Each row is a point. Each copy is the shape, with its points in the same order, stretched, turned, moved and blurred by noise. Some copies are also mirrored. Which?
In the rows, 128 means zero.

Shape (8 x 3):
149; 145; 72
160; 125; 138
91; 172; 163
86; 187; 111
175; 184; 196
102; 163; 114
117; 66; 75
145; 127; 126
Copy 1 (8 x 3):
176; 125; 94
151; 143; 151
76; 168; 119
97; 156; 69
130; 222; 167
111; 140; 90
151; 50; 130
144; 136; 140
Copy 1 is: only turned
Copy 2 (8 x 3):
155; 137; 184
183; 154; 125
91; 184; 99
78; 157; 149
166; 249; 97
108; 147; 140
174; 56; 135
170; 147; 127
Copy 2 is: mirrored
Copy 3 (8 x 3):
82; 112; 153
150; 117; 131
128; 201; 142
79; 184; 158
198; 161; 202
92; 172; 141
84; 85; 63
121; 125; 139
Copy 3 is: mirrored

Shape (9 x 6):
244; 126; 84; 139; 75; 134
186; 127; 202; 71; 127; 105
171; 217; 132; 68; 159; 78
188; 171; 188; 156; 177; 139
114; 102; 153; 154; 121; 185
91; 76; 84; 143; 82; 76
181; 96; 130; 151; 175; 157
159; 174; 159; 127; 174; 161
136; 120; 121; 165; 120; 127
Copy 1 (9 x 6):
224; 216; 183; 101; 168; 147
156; 109; 212; 57; 95; 164
206; 91; 83; 47; 103; 169
170; 100; 158; 148; 101; 222
77; 161; 180; 170; 162; 158
124; 168; 142; 157; 144; 37
162; 120; 183; 175; 179; 168
146; 110; 134; 124; 134; 209
135; 158; 143; 166; 131; 127
Copy 1 is: mirrored
Copy 2 (9 x 6):
222; 117; 82; 137; 59; 164
217; 136; 197; 85; 160; 131
198; 201; 114; 58; 155; 65
180; 144; 178; 125; 98; 54
90; 98; 154; 155; 104; 132
118; 164; 87; 185; 154; 191
165; 89; 131; 163; 121; 99
143; 131; 148; 98; 112; 61
129; 141; 120; 169; 108; 130
Copy 2 is: mirrored

Shape (11 x 8):
94; 162; 162; 62; 131; 130; 168; 179
172; 122; 61; 151; 83; 74; 180; 82
124; 198; 116; 150; 126; 168; 114; 98
175; 111; 116; 145; 158; 201; 133; 129
84; 96; 170; 52; 202; 76; 132; 188
194; 149; 106; 121; 85; 149; 115; 202
71; 96; 177; 104; 62; 177; 95; 141
169; 156; 107; 111; 120; 98; 96; 158
69; 79; 53; 56; 125; 69; 167; 99
134; 179; 57; 186; 100; 138; 88; 127
97; 59; 96; 160; 156; 133; 155; 142
Copy 1 (11 x 8):
136; 154; 149; 73; 208; 181; 93; 174
162; 181; 103; 115; 88; 37; 168; 104
150; 187; 100; 159; 164; 172; 163; 124
168; 155; 112; 184; 94; 150; 80; 105
111; 92; 157; 86; 226; 151; 65; 113
221; 124; 47; 119; 119; 125; 108; 160
139; 100; 137; 84; 148; 219; 166; 140
189; 125; 93; 118; 166; 106; 143; 127
80; 165; 133; 51; 145; 121; 151; 55
147; 158; 46; 156; 147; 115; 196; 105
79; 115; 108; 133; 106; 116; 97; 110
Copy 1 is: mirrored
Copy 2 (11 x 8):
148; 100; 139; 46; 146; 112; 160; 130
140; 91; 86; 142; 117; 96; 166; 16
129; 160; 94; 128; 208; 130; 116; 124
192; 146; 126; 102; 143; 192; 102; 78
211; 44; 209; 95; 82; 128; 120; 164
238; 158; 46; 82; 135; 148; 178; 102
161; 215; 157; 113; 92; 118; 118; 167
220; 110; 76; 125; 144; 105; 153; 121
104; 11; 132; 107; 27; 101; 91; 68
133; 157; 37; 147; 163; 154; 150; 131
131; 117; 165; 144; 72; 202; 119; 96
Copy 2 is: only turned
Copy 3 (11 x 8):
135; 208; 102; 116; 139; 78; 188; 100
156; 15; 110; 67; 72; 110; 123; 137
146; 146; 102; 202; 75; 153; 155; 126
117; 111; 145; 169; 135; 221; 199; 129
131; 191; 80; 91; 243; 74; 136; 73
117; 108; 192; 173; 128; 99; 165; 137
32; 193; 147; 125; 75; 170; 96; 94
160; 109; 147; 161; 150; 79; 114; 114
143; 116; 75; 12; 136; 96; 76; 166
109; 84; 117; 210; 84; 109; 108; 181
52; 79; 78; 97; 155; 163; 152; 151
Copy 3 is: only turned
